Each row of a before or after table is a point. The points were changed in one or more steps. Then noise was added and the rows were shuffled. The steps act on columns, c1 being the first. Name the steps. A step turns or swaps two columns, mirrors them in a line or flattens them onto one, adds a multiple of one to another, or multiplies or shifts one. Angles are multiples of 10 degrees, from the lower column toward the higher: turns from -170 to 170, lines from 10 to 170 but not 90. Use the fewest steps. Two steps may share a column if one is a turn and the other turns, adds or multiplies; they go together, in the order done. Otherwise the lowest column goes first.
In the rows, 128 means zero.

Before, 14 rows:
171	94
130	93
99	158
157	118
83	167
76	192
86	184
139	82
102	171
151	43
63	178
144	89
133	90
105	168
After:
209	91
165	122
74	192
92	158
164	118
102	163
154	80
133	100
89	161
80	178
90	201
96	180
170	109
163	105
Steps: mirror c1 and c2 in the line at 130 degrees

Before:
48	94	186
107	122	108
73	130	128
98	202	211
153	111	142
144	57	91
181	212	119
112	87	100
161	99	130
128	123	136
60	152	132
89	171	145
189	113	104
After, 13 rows:
79	99	147
154	27	119
190	84	107
178	183	109
124	56	130
40	64	160
115	92	130
126	94	129
75	171	147
66	122	151
86	142	144
147	83	121
156	70	116
Steps: flatten c1 and c3 onto the line at 160 degrees; shift c2 by -30

Before, 13 rows:
92	91	82	165
104	133	148	154
141	147	189	163
114	128	77	129
141	154	79	157
126	149	87	160
151	155	97	160
88	140	114	138
135	148	126	107
117	155	212	132
147	141	123	89
133	77	113	135
150	148	106	7
After, 13 rows:
67	145	117	139
106	132	78	128
138	158	128	109
164	169	97	158
123	162	87	157
147	172	80	155
137	47	112	134
72	69	82	166
110	169	214	128
163	161	107	5
148	159	192	163
90	138	146	156
161	149	123	88
Steps: multiply c1 by 1.6; multiply c2 by 1.6

Before:
51	180	131	147	112	65
83	156	102	157	80	135
166	164	106	112	121	83
156	95	122	122	90	66
156	133	143	134	156	68
130	111	137	95	91	101
69	139	78	118	172	117
61	108	101	88	159	154
131	99	103	160	206	103
49	118	37	161	139	128
61	56	171	46	76	12
180	105	84	179	107	74
After, 12 rows:
68	140	178	115	109	88
84	156	154	156	143	175
181	106	172	179	79	158
129	110	119	95	107	168
48	119	218	162	126	117
156	134	112	134	65	109
61	107	154	88	148	95
60	55	87	46	22	200
155	95	134	120	75	176
131	99	154	161	89	55
165	165	149	112	85	143
52	181	124	146	70	154
Steps: multiply c3 by -1; turn c5 and c6 by -100 degrees

Before, 8 rows:
145	191	38	150	174	122	152	100
87	141	158	132	167	129	138	113
132	192	154	187	126	121	27	126
184	97	168	129	112	132	120	148
77	173	106	132	95	49	114	76
144	181	130	116	130	185	133	135
148	60	198	69	125	221	88	90
55	136	96	116	158	85	116	188
After (8 x 8):
159	189	211	130	166	148	122	90
59	95	117	129	111	123	133	145
74	61	80	126	143	49	68	116
182	171	122	131	139	157	203	116
113	191	108	128	129	40	180	129
209	139	119	128	115	139	173	140
112	180	133	132	124	106	78	133
143	142	79	130	159	135	122	105
Steps: turn c1 and c3 by 150 degrees; multiply c4 by 0; flatten c5 and c8 onto the line at 140 degrees; turn c6 and c7 by -120 degrees

Before (13 x 9):
110	168	175	201	115	161	114	91	154
72	137	86	67	119	119	86	143	80
208	197	30	167	149	189	161	162	138
129	171	131	20	41	155	168	97	142
80	106	66	129	145	142	145	90	134
99	132	59	81	111	64	171	114	149
155	106	142	126	155	125	201	105	137
135	97	145	118	132	132	168	44	89
47	157	54	157	85	141	88	166	191
110	177	41	155	98	70	84	139	137
78	130	63	162	108	146	109	145	100
108	81	103	111	71	64	138	132	51
137	78	65	95	158	142	90	93	145
After:
125	234	121	13	182	103	48	90	130
80	91	49	128	106	116	126	82	130
106	122	90	108	169	230	95	126	145
133	97	140	120	105	149	96	41	162
153	87	132	128	69	124	84	103	117
77	140	57	166	151	131	138	145	162
107	199	30	150	178	169	151	139	83
73	145	76	67	154	165	159	142	157
111	175	160	198	147	89	134	87	134
207	182	21	163	90	71	111	165	155
44	184	44	161	181	76	141	166	88
94	143	53	82	123	168	82	113	68
142	58	57	97	124	109	178	85	128
Steps: add -0.7 times c5 to c2; turn c5 and c7 by 150 degrees; shift c3 by -10; turn c6 and c9 by 140 degrees

Before (13 x 11):
134	79	201	166	198	225	118	35	159	149	123
115	98	102	105	133	79	134	170	176	156	98
97	105	148	168	134	81	133	195	132	96	120
102	121	117	110	115	55	188	135	153	98	109
190	101	139	106	179	92	166	130	45	77	98
181	143	202	117	208	181	111	70	176	137	190
114	97	133	96	243	181	98	72	152	95	168
119	79	164	116	205	142	137	46	153	118	213
137	86	100	128	96	138	162	169	161	94	138
214	53	149	130	147	50	119	126	113	75	107
159	124	112	143	138	102	97	81	86	98	130
150	115	82	176	178	79	175	151	191	102	123
142	122	178	105	215	167	105	41	186	57	146
After, 13 rows:
97	126	111	155	141	123	95	81	77	158	117
97	102	128	83	240	154	101	72	154	114	183
80	50	150	180	150	68	120	125	121	213	111
93	105	147	184	132	121	134	188	139	92	97
56	121	177	92	216	146	104	40	204	140	158
147	80	198	72	192	213	118	36	184	135	105
134	142	198	105	208	180	107	68	198	184	188
119	76	164	135	203	157	138	50	164	118	208
74	102	138	135	180	81	163	132	50	188	112
97	123	120	168	115	61	193	136	152	103	123
97	124	82	187	181	130	170	152	183	150	102
160	94	98	143	129	77	132	176	170	113	113
94	83	101	124	91	136	157	169	156	137	135
Steps: swap c1 and c10; add 0.3 times c3 to c9; turn c4 and c11 by -30 degrees; turn c4 and c6 by 50 degrees

Before:
127	118	156	134	143	166	95	157	149	94	22	71
203	128	123	145	98	148	55	171	122	101	99	179
149	199	75	237	103	207	58	109	123	130	150	117
133	72	111	179	14	152	176	136	145	137	140	89
118	187	48	172	119	239	156	245	106	88	183	120
104	213	123	129	135	119	115	116	88	118	112	193
73	64	102	226	180	161	127	158	171	66	134	94
107	154	87	130	91	179	174	168	140	192	125	127
116	106	73	143	123	103	159	120	111	93	83	115
149	79	132	114	191	156	96	187	108	134	123	94
144	191	161	150	138	134	81	114	103	81	136	86
114	136	148	149	183	92	109	233	76	117	102	88
105	89	169	121	151	132	66	161	33	114	115	123
121	127	77	171	77	98	21	96	183	110	128	110
After, 14 rows:
141	182	91	152	132	131	80	115	126	86	126	58
102	242	126	124	116	126	115	117	109	117	105	160
145	212	186	240	128	213	61	109	137	130	140	96
114	45	84	145	74	92	106	236	93	118	85	90
125	80	100	125	129	170	92	154	83	89	57	80
118	111	180	144	110	100	154	117	103	96	79	120
122	146	200	167	161	99	18	93	146	110	149	108
74	35	142	223	66	164	126	163	146	71	146	112
149	26	102	116	67	160	100	188	127	137	116	112
101	70	80	119	115	133	63	165	99	114	79	141
202	109	141	150	147	144	50	170	110	103	106	173
136	57	181	174	225	152	184	135	141	145	149	109
126	96	209	170	106	238	155	244	146	84	170	97
102	123	188	133	148	182	174	170	130	195	128	124
Steps: turn c2 and c12 by -20 degrees; add -0.7 times c8 to c2; turn c3 and c5 by 160 degrees; flatten c9 and c11 onto the line at 60 degrees

Before (13 x 14):
121	173	124	99	161	120	191	148	157	78	161	91	147	136
132	194	107	118	176	89	123	144	91	99	87	169	140	132
114	180	180	130	117	173	126	162	160	168	86	173	145	113
137	120	96	166	134	150	108	143	109	95	93	87	100	130
102	115	107	112	102	99	127	168	120	122	81	107	126	177
102	124	144	121	159	119	121	140	149	105	107	119	122	164
136	106	135	175	86	97	143	116	146	79	149	90	98	146
110	185	130	161	164	141	145	110	163	151	162	91	103	169
131	111	105	143	171	132	173	174	173	138	83	158	157	182
111	137	170	183	135	89	174	153	84	95	122	167	97	177
71	163	130	181	99	144	125	167	124	95	83	148	151	90
104	112	150	103	119	122	171	149	170	157	159	131	114	110
81	152	120	111	100	162	166	137	163	102	102	175	145	163
After (13 x 14):
105	155	148	102	119	121	90	139	170	111	159	131	126	110
111	92	108	161	164	141	111	76	164	110	161	90	160	169
102	120	118	112	102	99	131	119	121	134	82	106	104	176
114	135	25	130	117	174	116	111	160	90	86	173	93	113
133	70	64	118	176	89	142	139	91	154	87	169	108	131
112	155	90	183	135	89	108	7	84	170	121	167	136	176
121	96	119	100	161	119	104	168	157	190	161	91	100	135
136	108	131	166	133	150	153	42	109	155	93	87	140	129
136	148	155	174	86	97	135	47	146	178	149	89	158	144
81	106	97	111	100	163	111	158	163	162	102	175	110	162
103	143	107	122	161	119	139	125	149	148	107	120	124	163
132	122	125	141	170	132	95	88	173	129	83	158	76	182
70	107	69	182	99	144	142	34	124	158	84	148	85	90
Steps: turn c2 and c3 by -130 degrees; add 0.7 times c11 to c3; turn c8 and c13 by -140 degrees; add -1.5 times c4 to c8; multiply c7 by 0.7; turn c7 and c10 by 160 degrees

Before, 8 rows:
148	121	109	145	148	169	114	111	89	75	98	94	92	70	94	98	168	110
138	124	101	41	165	103	101	154	95	151	142	114	150	169	130	184	172	183
180	193	149	73	178	169	190	152	207	148	131	196	94	97	185	155	140	121
208	108	139	74	134	132	94	119	143	158	151	109	155	158	109	162	131	96
176	93	141	166	139	160	103	178	130	68	141	103	56	125	101	90	80	91
182	196	140	170	86	214	97	218	214	43	125	158	49	142	117	143	159	204
99	96	135	79	75	179	166	145	116	59	29	126	97	146	109	90	85	76
174	101	98	135	73	91	157	150	118	179	71	110	107	78	193	151	165	94
After (8 x 18):
213	119	141	74	143	112	93	120	130	156	109	105	155	156	109	85	134	96
138	93	101	44	203	141	97	148	82	151	104	124	151	175	129	86	171	182
149	157	106	146	166	109	109	112	96	74	169	83	93	71	96	145	168	112
101	178	139	80	20	130	166	145	119	61	241	127	94	144	112	134	86	77
182	66	136	169	44	53	98	218	223	38	175	120	47	142	115	160	162	205
180	59	147	72	227	90	188	153	214	151	143	180	94	99	183	151	143	118
170	133	98	135	20	187	156	153	104	178	161	136	111	80	192	96	163	96
174	181	143	168	149	97	104	178	132	67	132	82	53	122	106	137	81	91
Steps: turn c2 and c16 by 140 degrees; add 0.3 times c16 to c9; multiply c5 by 2; turn c6 and c11 by 150 degrees; add 0.5 times c6 to c12

Before, 11 rows:
134	90	102	130	156	145	121	110	132	108	116	124	134	134	106	141	123	184	160	132
139	123	103	131	139	129	108	143	137	118	120	122	139	135	133	129	80	133	161	125
57	126	188	120	99	126	105	76	135	111	98	172	98	65	115	118	105	93	154	126
74	107	94	45	155	138	143	138	75	104	121	119	114	110	114	126	133	126	87	130
103	131	147	131	104	148	147	133	133	152	132	134	138	138	129	170	144	121	139	137
144	92	201	133	150	151	134	129	130	168	98	125	100	127	117	151	103	98	152	115
122	116	108	121	158	121	122	137	119	106	162	173	98	136	117	115	145	118	154	124
139	107	122	122	144	158	110	112	130	103	158	107	122	142	141	147	140	139	117	150
118	126	109	130	151	130	107	137	115	118	110	145	117	89	144	148	127	104	151	136
91	126	106	124	150	138	196	115	117	134	169	158	115	113	104	155	141	95	158	157
97	120	94	97	67	125	109	104	107	148	112	154	108	145	106	179	123	116	92	165
After:
145	90	199	114	148	105	132	129	133	229	101	126	91	129	113	125	104	96	229	109
131	92	100	126	156	110	121	111	134	77	115	127	133	133	111	115	124	183	217	133
99	116	94	157	68	128	111	102	110	180	112	155	101	144	113	187	121	113	178	165
139	107	122	129	142	91	113	113	130	65	156	107	121	147	140	150	138	144	146	151
114	129	109	127	152	125	107	135	115	101	109	141	112	86	145	125	127	107	219	136
91	128	107	134	150	122	195	119	117	145	162	154	108	114	102	122	145	99	245	156
138	122	101	125	139	130	103	140	142	102	124	118	141	132	130	103	78	130	194	124
121	114	108	137	154	134	118	134	119	73	164	173	93	132	113	97	142	122	146	123
56	125	187	136	96	128	103	78	134	85	96	172	88	67	114	101	104	92	157	126
72	107	96	212	153	102	144	138	73	67	122	121	114	109	113	157	129	128	43	128
101	132	151	119	103	104	146	130	137	187	131	133	137	143	131	148	148	128	245	139
Steps: turn c4 and c6 by 170 degrees; multiply c10 by 2.5; multiply c13 by 1.3; turn c16 and c19 by 50 degrees; multiply c19 by 3

Before, 13 rows:
48	127	128	116	121	127	150	159	143	105	149	96	122	126	133	105	145	121	95	136	123	159	153	138
114	125	131	95	112	120	150	135	51	121	122	118	190	130	100	119	105	80	109	143	137	115	130	146
136	127	126	99	120	126	147	88	147	163	123	208	114	171	132	140	107	90	122	107	121	137	148	105
123	129	116	134	108	178	123	160	145	129	134	107	143	136	102	148	149	155	143	111	116	154	147	183
123	121	157	119	123	137	130	160	117	104	127	100	118	124	106	147	145	77	146	127	118	143	150	116
122	139	114	109	122	120	148	148	140	173	117	106	189	135	112	143	149	90	147	141	116	114	131	129
137	125	108	111	122	118	149	151	139	103	112	168	113	127	120	144	145	103	142	142	130	139	128	135
139	119	121	92	141	201	149	141	137	166	120	112	152	124	120	113	150	152	148	147	149	65	142	166
100	114	107	134	146	140	141	151	150	147	117	100	137	134	108	113	135	83	144	141	213	103	113	112
125	133	114	129	144	156	36	165	151	107	179	112	131	128	159	150	149	81	129	89	127	113	95	110
127	132	131	122	135	115	117	56	147	133	137	99	138	127	138	137	72	80	154	131	132	145	139	113
126	137	125	110	128	139	144	163	143	113	111	98	122	145	99	143	129	223	138	112	126	154	106	156
130	177	105	121	137	115	83	145	141	132	119	100	133	143	104	147	150	146	128	145	249	141	90	108
After, 13 rows:
125	122	107	126	121	156	36	166	152	151	181	113	124	126	148	152	148	83	71	88	125	114	93	109
129	80	91	119	128	112	82	146	141	125	120	99	124	142	110	150	147	144	174	145	250	141	90	108
140	126	105	167	108	201	147	142	136	90	119	112	149	122	137	116	149	151	174	147	147	64	143	165
124	130	99	121	153	177	126	158	146	127	132	108	138	137	123	141	149	155	204	109	118	154	147	185
128	115	127	139	133	140	145	164	145	142	111	99	119	144	116	143	128	225	198	112	127	154	107	158
49	124	132	142	128	124	152	159	144	151	150	96	122	125	105	104	147	121	66	137	121	158	151	138
138	126	106	145	140	118	149	152	140	153	111	166	106	127	134	139	144	102	165	144	131	139	129	136
114	122	98	162	141	121	150	134	49	135	122	116	188	130	94	113	103	80	151	143	137	113	130	145
99	145	93	127	110	141	142	154	151	108	117	99	128	134	126	118	133	84	194	140	214	103	111	113
122	112	74	141	140	121	148	147	138	84	114	107	181	135	132	140	149	91	189	143	114	116	132	128
126	122	126	132	125	115	118	58	144	121	137	101	140	128	155	140	73	78	151	132	130	143	141	113
136	119	132	154	137	125	146	87	147	91	124	207	112	172	127	136	107	91	111	107	121	139	151	104
122	132	179	137	138	136	129	159	116	154	129	101	129	125	127	144	144	78	201	127	118	145	151	117
Steps: turn c2 and c4 by -160 degrees; turn c3 and c13 by 20 degrees; multiply c3 by 1.6; mirror c5 and c16 in the line at 80 degrees; multiply c10 by -1; turn c15 and c19 by -50 degrees; multiply c19 by 2.5
